Each point is reached from the start by the listed moves, each made 0, 1 or 2 times, or once backwards (-1), plus a little noise. Is the number of moves made odd or even? Then give how often each move was made.

Moves:
(1): [ 12 -14 -11]
(2): [21 17  5]
(3): [ 2 -7 21]
Start: [ 1 11  5]
Points:
[30 60 26] -> odd (-1, 2, 0)
[46 32 56] -> even (0, 2, 2)
[-21   1 -22] -> even (0, -1, -1)

Moves:
(1): [14  3 -4 -2  1 -7]
(2): [-4  7 -1 -3  5  2]
(3): [ 0  4 13 -1  2 -2]
(4): [ 4  0 -3 13  6  3]
(5): [ 1 -9 -2 -3 13 -5]
(6): [ 7 -2  6 -5  4 10]
Start: [-3  0 -1  6  5  5]
Points:
[18 11 -7 -7  3 27] -> even (1, 1, -1, 0, -1, 2)
[37  2  7 -9 60  6] -> even (2, 2, 1, 1, 2, 2)
[  7  -3 -31 -18  32 -24] -> odd (2, 2, -1, -1, 2, -1)
[  5 -27 -27  33  33  -9] -> odd (0, -1, -1, 2, 2, -1)
[17  2 27 27 19 12] -> even (0, -1, 2, 2, 0, 1)
[-13   7  41 -26  33  22] -> odd (-1, 2, 2, -1, 1, 2)

Moves:
(1): [12 -6 12 12 -9 10 10  4 -3]
(2): [10 10  1 -2  2 -2 -4 -4 -5]
(3): [-10   5  15   3  11   3   5  -4   2]
(4): [-6  7 -4  9  2 -3 11 -1 -3]
(5): [-1  1 -5  6  9  0 -6  2 -7]
(6): [ -2   6 -11  -1  -3  12   0  13   9]
(7): [ -4  -1   4 -11  -2  -1  10   8  -4]
(8): [ -3   7   8   3   2 -13   4  13   8]
(9): [ 6 -4 -8 -6  9 -3  5 -3  8]
Start: [ 1 -4  0 -5  7  3  0  5  7]
Points:
[ -9  -1 -14 -24  12  25 -23 -12  32] -> odd (-1, 0, 1, -1, -1, 1, -1, -1, 0)
[ 28  19  40  37  16  36  17 -26 -11] -> odd (2, 2, 2, 1, 0, 0, -1, -1, 0)
[13 25 31 30  7 24 23 60 24] -> odd (2, 1, 1, 0, 1, 2, 0, 2, 0)
[ 47  -5  15 -24  26 -38  11  33  -7] -> even (1, 2, -1, -1, 2, -1, 2, 2, 2)
[-15  25  -4 -15  26   6  47  19   7] -> even (0, 1, 1, 2, 0, 1, 2, 0, 1)
[ 22  14 -22  26  16  36 -16  27   9] -> odd (1, 1, 0, 0, 2, 2, -1, 0, 0)
[-13  16  35  47 -16  28  39  57  41] -> even (2, -1, 1, 1, -1, 2, -1, 2, -1)
